Each row is a point. The window is the flat piece filled in between its corners: a triangle in 3 columns, a solid with four corners in 4, and so on. A path goes straight from each point to the next, and from the last back to the first. After which points does the path pass through the window?

Window (4 x 4):
[[ 58  34  59 -66]
 [-56   2   2  19]
 [-13  39   4  14]
 [ 11 -24 -16  -2]]
Path:
(1): [-27  -6  28  66]
(2): [-18 -18   5  32]
(3): [-45  21 -10 -29]
(4): [-69   8 -44  11]
(5): [-2 11  4 38]
(6): [-18   8  35  53]
(7): [-21  11 -17 -56]
(8): [  5 -20 -22 -35]
(9): [ 24 -24  33  36]
(10): [40 32 64 -8]
(11): [ 30  21 -10 -60]
(12): [ -4  42   1 -18]
(13): [30 20 28 17]
(14): [21 39 28  4]
(15): [ 10  58 -23 -36]
(16): [-48  17  -8 -42]
Through the window after points: 2, 6, 16

Window, 6 rows:
[[ 39 -94  62  -2  32   6]
 [ -7   2 -23  38 -30   0]
 [-49   9   0  24  -5  20]
 [-14  23  -6 -13 -50  38]
 [-66  19 -51 -39   4 -10]
 [ -6  35 -63  64  86  14]]
Path:
(1): [ 3  4 20 19  4  5]
(2): [-10  23  -1  -7  -3 -25]
(3): [-45 -15 -55 -14  29  29]
(4): [-47  35 -67  33  10  25]
(5): [-18  59  -3  38  22 -30]
(6): [-29  36  -2   8  25 -54]
(7): [-51  -4 -69 -22  15  40]
(8): [ -5  -6 -22  32  11  48]
(9): [  5  16  26  26  23 -20]
(10): [-22  30  14  22  18 -62]
(11): [-36  -5 -33   3  -4  48]
(12): [-24 -24 -10   7 -25  29]
(13): [ -8   8  17 -22  -2 -33]
(14): [ 32 -18  40   6  24 -23]
(15): [ 10 -89  24   7  33  34]
(16): [-10 -19  -1  32   6  39]
Through the window after points: 6, 10, 14

Window, 9 rows:
[[ 34  34   9  45 -67 -33  31   0 -22]
 [  7  23  -9 -16  -3 -54  26  41 -47]
 [-42 -29 -40   5 -41   0  -9  19  33]
 [-38  33   4 -11  95  13  11   7 -16]
 [-27   5 -12  -5 -35 -29 -47 -42  -5]
 [ 19 -47   5  71   0  13   0  22 -27]
 [  7  -1 -13 -24  -5  19 -42   8 -18]
 [ 12 -88  32 -39 -20 -33 -30  -7  29]
 [ -2   6   7   5  31   6 -78  11   7]]
Path:
(1): [  5 -31 -32  29  -6 -12  -8   1  12]
(2): [ 25   4 -25  23  -2 -13  -3   0  -4]
(3): [ 12  -2  34   7 -36 -25 -10   1 -18]
(4): [-42 -26  37  14 -48 -31   1  26 -20]
(5): [ 22 -12 -48   4  17   0 -14 -12  40]
(6): [ -2 -26 -40 -10  15   1 -35  -2  31]
(7): [-47 -24  42  -8   6   6 -60  30 -18]
(8): [-29   3  36  26 -21  16  -4  40 -65]
(9): [ 10  19 -43   1  -3 -24 -15   0  20]
(10): [ 40 -11 -24  15 -19 -17  -3  -7  10]
(11): [  5 -11  23  18 -52 -23 -13   9 -14]
(12): [-35 -20  13  15 -29  20 -19  39 -10]
Through the window after points: 12

Window:
[[ 54   8 -14  31  17 -10 -56 -10  76  -8 -32]
 [ 10 -39  14  28  23 -54 -23 -33  37  60   1]
 [ 41  42  36  14 -65 -39 -51  41  50 -13  -6]
 [-43   5  24 -42  17 -21 -37  16 -32 -45  -2]
 [ 18  -5  -9  41  -1 -39 -10 -22  33 -54   4]
 [ -8  28  35 -35   6 -21  47 -20  36 -11  65]
 [ -1 -83  53 -28   3  -4  42   5 -43  17  26]
 [-50  -2  69 -22 -52  17  16   4  21  11  36]
 [-51 -45 -30 -43 -27  -9 -59  27   9  26  40]
 [ 19  34 -53  13   6  -7 -86 -33 -75  50   1]
 [  8 -53  23  43  48 -10 -16  24 -36  17  22]]
Path:
(1): [-43  23 -28 -13   8 -31 -10  24 -17 -16 -29]
(2): [ 34 -19  56 -12  -3  -3 -80 -23 -15  -4  48]
(3): [ 26 -50  66 -19 -36 -16 -45  -7  34  -6  44]
(4): [  4   0  -4  14  11 -20  20  18 -16   5 -17]
(5): [-30  28  -3  16 -36 -21   5  29   6  18 -12]
(6): [ 25  -3  15  -9  -5 -19 -47  -5   0   3  25]
(7): [ 10 -41  39   3  21 -16 -49 -26  30  -5  47]
(8): [-21  -8   8   4 -14 -26  43  42 -12   7 -23]
Through the window after points: 1, 3, 5

Window (14 x 14):
[[  0   5   5 -14  73 -32  18  29 -19  69  15  50 -25  81]
 [ 23 -51 -49  26  25 -32  15  74 -14  24  37 -25  17 -51]
 [-10  31 -12 -54  12 -76 -18  12  -2  49 -41 -10  37  -5]
 [-27  -9   1  66   8 -34  23 -47 -15  -5  28  -9  75  15]
 [-60  15 -21  56  -1   3   7 -31 -41 -20  40 -12 -25 -18]
 [-23 -48 -36 -39 -86 -35  49  13  25  18  14  11  10  10]
 [ -4 -27  -4  22  35  -1 -33 -34 -16   9 -95  22  60 -39]
 [ 46  16   2 -15  30   8 -14  73   0  -4 -17  -3  47  10]
 [ -9 -41  33  20 -29 -53  12  49  78  11 -39   8  32   7]
 [ -5  33 -54  37 -10  15 -66 -16 -33  14  91  51 -24  28]
 [-52 -25 -18 -27  -9 -50 -77  12   7 -10  41 -18  16  27]
 [ 46 -17 -39 -50   0 -38  22  38  48 -11  15 -17 -37 -16]
 [ 29  -8  74  37 -19 -11  14 -26 -26 -24  -9  52 -29   7]
 [-14 -44  53  16   9 -15  30  -2  36  22  18 -78  16 -55]]
Path:
(1): [ 42 -16 -14  36 -14 -24 -36  28  -1  23 -41 -17  -4  19]
(2): [-29  13   9 -60  40  -6  30  35   5 -18  39  21  76 -16]
(3): [-12  -7  -3   3  12 -29   0  41  26  -6  23  19  22  -7]
(4): [ 18 -25 -13  16 -29 -23 -26 -16 -12  36  -4 -17 -19  22]
(5): [  7 -15 -25  29  10 -14  -1   9 -12  17  14 -26   3   6]
(6): [-24  -9 -12 -11  27 -27  -1  15 -35  -5  52  21  20 -42]
(7): [-29  -2   9 -13  27 -24  25  17 -19 -34  39  70   8 -45]
(8): [ 17  -5   0  29 -11 -16 -12 -12  -4  17  10   1  -6  30]
(9): [ 15  -2 -11  -2  12 -19  -4  22  -1  31  -2   1 -13  55]
(10): [-29 -13  12 -23  61 -40  32  20 -15  37  12  64  36 -20]
(11): [ -3   8   2 -12  -1 -29  12  14  18  -5  10  38  18  -9]
(12): [ 20 -32 -45  14  12 -25 -36  14 -32  18  -9 -47 -12  45]
Through the window after points: 1, 3, 7, 9

Window, 14 rows:
[[-38   0  -2   0  -8 -19  27 -14 -24  18  41  43 -11  14]
 [-24  15  57 -44   0  15  -9 -24  13  64 -18 -32  28 -43]
 [ 82 -16  15 -23  42  18   5 -49 -26 -10  -4  -6 -38 -20]
 [  2 -16 -33 -16  57  15 -10 -51 -50  51  18  34 -16  14]
 [-29  13  -7 -11  29 -36  30  59 -28 -15  22   9  16 -31]
 [  2  45 -25 -14   3  43  61   4 -42  16  -3 -10 -20 -22]
 [ 46 -73  -2 -13  58   9  29 -23  27  21 -25  30  29 -14]
 [-21  30  22 -38  19  13   4  13 -20 -11  44  28  41  -5]
 [ -8  34 -37  29   5  12 -16 -36   5  18 -11   4  -9  15]
 [-55  13  43 -30  25  32  10  -3  19   5 -13 -11 -11 -24]
 [-22 -14 -57 -36 -17 -45 -55  33  35 -19  95  15 -23  94]
 [ 47 -25   4 -65   0 -10 -25  22  25 -24 -41  25 -11  -7]
 [ 23 -94 -23  28  14  27  -7 -10 -13  10 -28  17   9  10]
 [-46 -11 -16 -37   4   4  -7 -93   2  -7  -6 -30  14  30]]
Path:
(1): [ 20  -5   4 -16  39  13   9 -12 -11  22 -34 -19  -6  36]
(2): [ -6 -30 -26 -13   0   9   3 -27   1  -1  32  29 -16 -40]
(3): [-21   0 -14 -25  22  -2  -4  -5  -8  -3  33  28  -9 -30]
(4): [ 10  -8  -7 -11  16 -11  14   1 -19   7  10   0  -3  28]
(5): [ 18   2  24 -13  32 -18  28  -6 -33  19 -26  -4  -2  38]
(6): [ -2 -24 -32 -10  12  22  -8 -22  12  -2  16  13  -9 -35]
(7): [ 14 -26 -31 -31 -17  12 -13 -14  -2  -4  25  11 -19 -45]
(8): [ -2  22  17 -15  36   6  15  15 -11  12   5  15  12  17]
Through the window after points: 3

Window (14 x 14):
[[-30  15 -13 -10   0 -67  19 -18   2  76  -8  -1 -27 -24]
 [ 64 -39 -56 -24   5 -10 -63 -17 -44  36  22 -46  -2  13]
 [ 39 -40  40  11  -9  60  -8  30  -6  27 -33  59  25  34]
 [-45 -20  20  43  -8  22  16 -69 -44  77  -3  40 -60  23]
 [ 49  33  36  40  30 -48  35 -22  33  -5  11 -38  10  19]
 [-25 -31 -72 -72  -3  26   0 -78  14  55  -2  14  -8  -4]
 [-70 -11  50   7 -12  10 -49  51 -30  11  30 -14  18  13]
 [  1  34 -17  -2   0 -49  -6 -20  38  13 -21 -17 -73  16]
 [ 24 -24  86  13 -27 -29 -15 -12  27   1  -3  18  27  27]
 [ 39 -36 -90 -10  -1 -62  -6  14 -15 -42 -30  51 -32  -3]
 [-11  18  29  -4  19 -55 -43  37  28  -3  47  51   0  21]
 [-27  -5  90 -12  43  33 -53  -7  11  -8 -45  24   5 -27]
 [ 22  -2 -36   7 -62  54 -29 -26 -61  26  12  75 -22  -2]
 [ 11   2  34 -90  27  28 -28 -14 -35 -24 -10   9 -51  -6]]
Path:
(1): [  8  -7  -5 -16   0   0 -31 -11 -19  13 -35  24   9  34]
(2): [  8  -6   3 -20  22 -17 -39 -20 -24  18 -35  23  30  31]
(3): [ 13 -21  26 -13 -33  23  10 -10  17   8  62 -26 -72 -28]
(4): [  0 -47   4 -12   0 -24   2   5  21  39  35 -16  -7 -27]
(5): [ 27  56  20  28  12   9 -20 -39 -28 -27 -41  56 -21  70]
(6): [ -1  20  -7  -7   0 -23  -7 -10 -24  18 -11  -5 -15  19]
(7): [ 15 -34  26   5   7   4 -34 -34  43   4  22  29 -41 -31]
(8): [ -5 -21   1  -9  -9   3 -19  -4 -13  17  12  25 -38 -14]
Through the window after points: 2
